Rows are points. Each copy is the shape, with its points in the same order, turned, moved and blurred by noise. Say if it was mirrored as well.
In the rows, 128 means zero.

Shape (5 x 2):
[[ 67  92]
 [138 146]
 [143  91]
 [100  98]
 [183 152]]
Copy 1 (5 x 2):
[[203 122]
 [114 143]
 [139  87]
 [174 116]
 [ 72 125]]
Copy 1 is: mirrored
Copy 2 (5 x 2):
[[105  79]
 [138 151]
 [168 106]
 [124  96]
 [186 170]]
Copy 2 is: only turned
Copy 3 (5 x 2):
[[ 56 126]
 [136 152]
 [122 100]
 [ 81 121]
 [183 141]]
Copy 3 is: only turned

Shape (10 x 4):
[[ 94 151 160  82]
 [ 92 164 130 179]
 [190 107 104  75]
 [118 122 157 156]
 [188 112  94  89]
 [139 129  94  74]
 [100  99  82 157]
 [150  94 110 173]
 [173 118 104 151]
 [110 153 153 168]]
Copy 1 (10 x 4):
[[119 130 191 140]
 [ 86 157 111 197]
 [148 120 107  54]
 [100 105 119 166]
 [149 132  95  58]
 [117 154 138  80]
 [ 53 145  88 124]
 [ 93 110  60 123]
 [121 129  69 118]
 [102 128 121 193]]
Copy 1 is: only turned
Copy 2 (10 x 4):
[[ 98 135 129  64]
 [156 190 157 139]
 [ 72  50 143 126]
 [103 164 177 132]
 [ 84  53 130 149]
 [ 91  90 101 116]
 [ 93 159 110 180]
 [ 92 136 155 190]
 [122 103 155 177]
 [137 171 160 129]]
Copy 2 is: only turned
Copy 3 (10 x 4):
[[160 149 144  68]
 [ 70 130 145  92]
 [183 147  80 175]
 [108 148 162 122]
 [162 142  71 176]
 [178 121  91 125]
 [107  70 142 144]
 [100 119 146 175]
 [121 142 101 174]
 [ 86 148 151  98]]
Copy 3 is: only turned

Shape (9 x 6):
[[122 175  83  92 150 153]
 [ 94 114 139 178 143 147]
 [147 126 163 147 192 154]
 [149 152 101 132 108 158]
 [ 59  79 194 126  82 103]
 [129 139 153 205 133  81]
 [138 173 128 120 120 167]
 [163 113 113 137 169 144]
 [ 63 108 180 138  82  93]]
Copy 1 (9 x 6):
[[ 61 143 124 155 128 140]
 [128  93  78 102 172 144]
 [123  84 123 116 143 206]
 [117 145 114 176 152 137]
 [194 112  94  56 115  88]
 [157 117 124  88 217 152]
 [111 155 108 156 132 161]
 [109  82 148 151 152 159]
 [183 139  87  63 134  87]]
Copy 1 is: mirrored
Copy 2 (9 x 6):
[[102 138 184 114 104 103]
 [118 166  78 114 110 135]
 [148 189 125 138 132 182]
 [108 103 149 122 113 142]
 [189 123  36  63 141  96]
 [182 144  73 146  53 162]
 [123 122 156  91 112 148]
 [139 159 132 162 144 147]
 [195 125  44  67 113 106]]
Copy 2 is: mirrored
Copy 3 (9 x 6):
[[106 140 179 159 175 148]
 [115  95 106 159 117  85]
 [ 95 161  85 114 134  93]
 [129 139 152 165 118 163]
 [149  21 122  89 100 107]
 [151 133 144 134  61  55]
 [105 141 152 154 108 164]
 [142 161 105 154 145 119]
 [146  30 148 105  90 103]]
Copy 3 is: mirrored

Shape (13 x 9):
[[161 173 140 109 146 154 147 174 117]
 [149  95 147 178  91 177 139  92 124]
 [145 109 110 128 213  86  75 171  88]
 [103 164 117 170  98 159 105 122 120]
 [127 105 118 100 169  82  64 210  94]
 [123 159 182 106 116 117 159 105 156]
 [114 123 139 115  62 119 227 107 115]
 [124  97 112 116 151 118  67 114  85]
 [145  95  40 101 177 103  96 127 118]
 [168 125 100 187  92 130 121 124 159]
 [147 149 141 140  80 117 163 120 154]
 [180 148  93 114 151  74  81 114  49]
 [108 142 142 179 124 124 184 120 137]]
Copy 1 (13 x 9):
[[142 193 102  87 127 111 157 133 150]
 [121 118 146 104  46 138 169  71 121]
 [151 156  93  70 172 220 104 139  87]
 [134 114 118 126  74  99 138 132  89]
 [125 156 108  85 197 194 147 170  84]
 [100 167 146 140 115 112 124 107 169]
 [ 56 114 125 113 129  60 151  49 149]
 [101 117  99  97 116 205 135 131  92]
 [147  83  67  85 170 197 124 125 129]
 [173  90 161  88  98 125 152 114 122]
 [122 122 159 103 117  86 149 108 166]
 [ 97 102  97  28 132 182 107 178 128]
 [135 139 141 111 115  80 107  59 113]]
Copy 1 is: only turned
Copy 2 (13 x 9):
[[133 161 104 110 161 175 111 146  69]
 [143  78 109 100  95 136 113  91 133]
 [ 76 166 198 161 201 156 124 118 115]
 [165 108 114 147 109 176 153 146 133]
 [ 38 158 180 152 185 189 138 159  98]
 [131 174  70  97 124 132 105 165 148]
 [114 136  31 112  83  83 149 130 103]
 [ 91 147 193 132 131 154 164 111 137]
 [ 88 150 166 124 196 152 212  85 130]
 [146  65 106 113 170 139 147 131 144]
 [141 120  68 104 133 124 131 163 130]
 [123 158 213 125 174  91 170 138  91]
 [149 127  60 157 132 124 116 117 141]]
Copy 2 is: mirrored
Copy 3 (13 x 9):
[[153 131 140 167 169 160 148 117  99]
 [136 127 169  75  87 148 101  84 146]
 [125  30  90 192 140 109  91 130  91]
 [114 164 107 104 135 144  82 107 117]
 [137  40  67 176 152 132 103 180  99]
 [127 161 180 118 113 105 148 150  85]
 [128 163 138  88  51 142 207 129 108]
 [145  64  89 110 120 106  86 123  94]
 [129  55  57 136 145  66 137  92 123]
 [125 150 129 127 111 109 103 104 190]
 [138 170 153 123 101 114 147 135 138]
 [195  93  62 178  99  91  94  97  79]
 [ 79 154 160 129  86 135 136 110 116]]
Copy 3 is: only turned
Copy 4 (13 x 9):
[[128 159 167 172 142 123 136  73 156]
 [102  66 164 156 122 163 132 162 169]
 [ 78 164 155 163 169  84 111 102  45]
 [126 139 131 184 101 171  94 138 143]
 [ 74 204 162 149 133  80 138 130  60]
 [118 105 117  80  99 155 146  85 148]
 [177  86 134 121  96 155 213 122 147]
 [ 91 154 168 129 156 140 103 174  73]
 [121 150 104 144 204  73 120 176  73]
 [118  87 130 183  98  97 109 152 161]
 [141  99 119 133  82 126 142 118 162]
 [161 147 200 131 157  88  76 138  47]
 [128  78 121 176 102 145 158  98 130]]
Copy 4 is: only turned

Shape (15 x 12):
[[197 110 126 167  99  69 154  98 171 166 178 150]
 [101 204  92  77 131  98 157 163 103  89  83 189]
 [150  64 138 130 145  81  81 149 112 138 120 126]
 [100 158 125  50 128 147 148 102 102 103 127 137]
 [105  77  91 182 136 158 150 114 105 134 133 124]
 [ 69 191 149 107 109  84 144 126 146 105 116 148]
 [146  60 134 143 182 112 131 110 152 168 133 175]
 [132  87  84 120 137 129  75 101 137 109 129 167]
 [150  94 100 136 200 116 126 119 141 136 119  98]
 [145 120 101 169 190 136 118 117 143  84 141 103]
 [110 208 132 113 127 135 137  96  46 118 110 167]
 [136 158  92  61  64 132 171 119 112 108  78 126]
 [130 193 163 103  80 118 167  86 124  96  50 173]
 [172 100 107 160 130 117  87 132 196 212 136 127]
 [126 107  77 164 149  84 134  54 128 158 123 117]]
Copy 1 (15 x 12):
[[100 128  98 116 125  90  70 146 175  76 139  70]
 [158 172 177 202 108 174 189 138 166 176 177 119]
 [161 166 121 115 121  86 158 159 114 120  59  82]
 [155 144 166 111 166 145 184 119 164 186 160 153]
 [137 153 164 120 144 103 112 116  56 102 133 142]
 [122 121 160 189 151 145 173 179 182 148 143 158]
 [170 120  74 117 149 120 118 145  90 104 113  72]
 [178 147 169  80 140 145 143 164 116 110 120  83]
 [132 123 108  92 100 118 179 119  86 106 117  99]
 [102 158 139  91 119 145 183 132  84  74 136 115]
 [159 174 188 175 175 165 175  71 179 131 141 150]
 [159 151 183 123  89 132 128 118 187 198 165 167]
 [176 152 147 160 119 181 136 134 222 130 147 197]
 [107  84 124 105 105 132  84 137 116 111  67  59]
 [156  84 153 121 126  85 142 108 118  66 142 109]]
Copy 1 is: mirrored
Copy 2 (15 x 12):
[[165  39 132 110  46 105 128 155  70 151 130 126]
 [166 167  97 124 205  75  67 155 112 138 119  92]
 [148  53 106 132 132 127 127  62 121  87 157 130]
 [134 145 152 178 162  65 107 128 162 133 119 115]
 [110  92 124  84 109 118 171 131 176  91 103 109]
 [136 156 132 127 169  91  99 176 118 144 155 164]
 [156  67  98 142  96  94 199 110 101  74 134 115]
 [151  53  95 166 138 100 123 141 174  95 131 114]
 [131  91  66 137 113 114 180  86 144 141 124 116]
 [144  88  78 133 131 156 179 121 163 157 102 128]
 [179 196 130 130 127  86  74 138 170 107 106 117]
 [146 112 165 114 172  47  85 138 163 168 141  67]
 [223 162 175 103 166  67 104 159 146 163 165 123]
 [123  51  84 132  52 135 162 135 108 119 214  86]
 [134  78  81  96  67  72 146 128 163 127 127 144]]
Copy 2 is: only turned
Copy 3 (15 x 12):
[[123 164 107 112  41  99 188 139 143 137 107 153]
 [179 152 149 177 185 135 115 108 213  72 194 127]
 [135 138 156 102 137 107 101 179  96 153 137 171]
 [162  85 131 121 174 179 143  99 173 107 178 121]
 [128 133 139 156 139 158 140 127 139 230 138 121]
 [117 123 146 187 144 168 147 126 159  61 166 136]
 [146 153 116 122 129  92 178 141  78 183 167 161]
 [204 121 152 126 139 127 144 181 117 162 148 110]
 [162 159 122 113 111 158 112 119  89 178 177 157]
 [155 167 118 120  99 172 103 144 104 176 175  91]
 [135  73 147 166 136 129 114 104 206 121 222 108]
 [176 109 179 122 156 152 130  68 214 109 119 134]
 [126 106 210 160 137 117 157  63 182  73 167  92]
 [165 134  90 148  81  88 134 128  75 159  89 171]
 [169 134 152 160  63 157 160 139 131 186 167 174]]
Copy 3 is: only turned
